Every row gives one point. Examples show where two turns around zero, p and q, send a point. Write where each new point lands after one turn and then the other. Backwards means that the second turn is done in reverse. Each puzzle has new turns, and all numbers are rounded.
In the rows, zero is written as 128.

Turn p:
[ 65 107] => [ 62 125]
[160 147] => [164 138]
[119 173] => [132 174]
[168  89] => [156  80]
[127 124] => [126 124]
Turn q:
[ 76 180] => [197 153]
[176 134] => [113  82]
[108 129] => [137 146]
[131 118] => [118 130]
[149  79] => [ 75 130]
Where do these land?
q, then p: [156 179] => [148  73]
q, then p: [108 147] => [155 131]
p, then q backwards: [107 155] => [105 103]
p, then q: [116  68] => [ 91 176]
q, then p: [153  92] => [ 84 133]

Turn p:
[152 189 116] => [ 94 177 156]
[165 161 147] => [128 181 129]
[ 88 108 150] => [163  95 141]
[149 109  95] => [ 98 120  97]
[ 86  73 132] => [157  66 116]
Turn q:
[127 131 101] => [117 133 104]
[178 162 150] => [191 141 123]
[128 152  94] => [122 152  95]
[136 109 105] => [118 109 106]
[ 71  85 190] => [ 92 105 212]
Where do these land?
p, then q backwards: [154 147 128] => [109 152 118]
q, then p: [163  97  94] => [100  92  93]
q, then p: [ 70 134 111] => [140 109 185]
p, then q: [172 151 186] => [179 177  99]
p, then q: [ 81 112 122] => [128  81 146]

Turn p:
[ 96 127 129 161] => [ 92 142 105 135]
[166 156 105  95] => [183 137 141 105]
[104 102 134  31] => [161  35 117 100]
[168  70 135 156] => [127 126 162 196]
[154 157 142 154] => [122 166 156 118]
[100 152 109 136] => [121 144  94 110]
[108 130 142 163] => [ 89 144 122 133]
Turn q:
[174 143 107 142] => [133  96  86 141]
[ 83  77  95 108] => [ 67 167 140 100]
[106 116 160  98] => [136 168 156 138]
[143 121 167 136] => [168 144 123 124]
[114  92 160 144] => [148 161 133  93]
[172 166  57 133] => [ 91  63  83 158]
[104 179 149 135] => [151  98 174 141]
Where do these land?
p, then q backwards: [ 97 202  75 131] => [161  45 146 158]
q, then p: [149  90 138  81] => [129 181 106  98]
p, then q: [117 122 173 128] => [129 160 158 113]
p, then q: [ 98 109  94 153] => [ 96  89 124 106]
q, then p: [124  96 127 133] => [143 124 116 102]
p, then q: [182 148 162 141] => [186 138 154 150]

Turn p:
[192 200 125  82 136 168] => [130 196 122 176 180 186]
[ 87 113 106 158 156 133] => [149 101 119 123  75 130]
[123 141 145 109  97 150] => [ 92 154 119 140 133 120]
[126  74  92 167 153 110] => [186  84 125 114 108 100]
[121 107 180 162  94 126] => [ 80  83 120 133 140  97]
[152 148 135  60 163 149] => [136 183 176 161 139 155]
[126 130 120 121  70 110] => [105 147 103  93 148 101]
[ 96 110 121 165 156  78] => [147  75 140  84 101 135]
Turn q:
[174 154 123  73 113  97] => [117 152 155 145 128  55]
[174  89  76 109 129  99] => [ 88 135 184 114 175 108]
[ 96 168 163 159 163 159] => [183 122 106 123  79 161]
[ 93  76  99 109 133 117] => [ 67  99 138 116 130 149]
[ 99  92 160 134 144  89] => [ 87 156 107 100 104 154]
[139 185 116 161  91 159] => [194 105 102 138 155 105]
[121 132 158 151 123 176] => [161 127 105 159 125 163]
Where do these land?
p, then q backwards: [128 132 147  87 143 106] => [158 105 113 125 160 119]
p, then q backwards: [116 116 173 157 140 105] => [100 116  80 108 134 139]
q, then p: [139 183 130 155 135  81] => [139 171 154  98 177 141]
q, then p: [ 78 139 102  59  75 134] => [149  81 124  65  91  73]
q, then p: [131 156 125 112 155 131] => [107 123 129 121 160 112]
p, then q: [151 138 102 142  72 190] => [155  85 150  60 151 109]
q, then p backwards: [142 128 121 181 173 136] => [138 151  98 111 166  85]
q, then p: [140  31 124 130 130 141] => [101 114 125 177  53 155]
